Each wall is flat, endless, passes through zero and stands at right angles to its row. A trip goes straight from one point to another. List the walls that it crosses, first one first.

Walls:
(1): [-36   8  -9]
(2): [-42 -17 -13]
(3): [ -1 -16  -9]
(4): [ 51  -7 -20]
Trips:
[40 19 -9] to [ -1 -18 -24] => 3, 2, 1
[ 16 -38 -27] to [ -1 -20 -48] => 1
[-24 -64   1] to [-22  37 -16] => 3
[17  9  8] to [ 22  27 -11] => none
[  5 -32  53] to [12  1 42] => 3
[-29 -25 -48] to [  3   4 -59] => 4

Walls:
(1): [  5 -67 -29 -31  11  -8  12 -21 -21  66 -17 -29 -29  -1]
(2): [101  41  26 -17 -25   0 -17  -9 -22   1  10   7 -19  57]
(3): [ -8  44  33 -41 -17 -14  14  19  32  11  20   8 -39   6]
(4): [ 11  52  16   6  27  26  51  18  -7   5 -44 -64 -34 -18]
Trips:
[-10  -8 -11 -15  -3 -30 -40   5 -61   9   8 -37 -25  21] to [ 39  47 -19  25  -3 -36  12  21 -10   7   7 -53  46  -5] => 4, 1
[-14  51 -10   6  32   4  27 -11  47  25  19  40  42 -18] to [ 21   9  12  -3 -38  56  10  40 -10  16 -22 -32  19 -28] => 4, 2, 3
[ 26  44  22   2 -26  31  46 -29   3  27  -5 -18   6  -7] to [-21 -22  -9 -18  18  56 -33   2 -32 -15  -8  32 -27  16] => 1, 3, 4, 2
[ 42 -28   8  77  18  21 -40 -39   7  22  44   4   3  29] to [-27 -11  18  23   9  22  13   9 -24  32  69   5 -19  -3] => 2, 3
[-24  17  -4   1  18   7  -4 -13  76 -50   6 -24   3   8] to [ 21  -6 -20 -34 -18 -20   0  -6   2 -45  25  63 -15  10] => 4, 2
[ 26 -35   8   3 -31  -5 -14  63 -12  23 -32   5   3  11] to [ -6  -8  43 -20  15 -18   2  -9 -28  24 -51 -42 -40 -38] => 4, 3, 2
[ 47  55  35  14  40  45  13 -28 -33   4  42 -14 -27  31] to [ 50  35 -15  -3 -25  24  42  13 -43 -18  -8 -13  13 -21] => 3
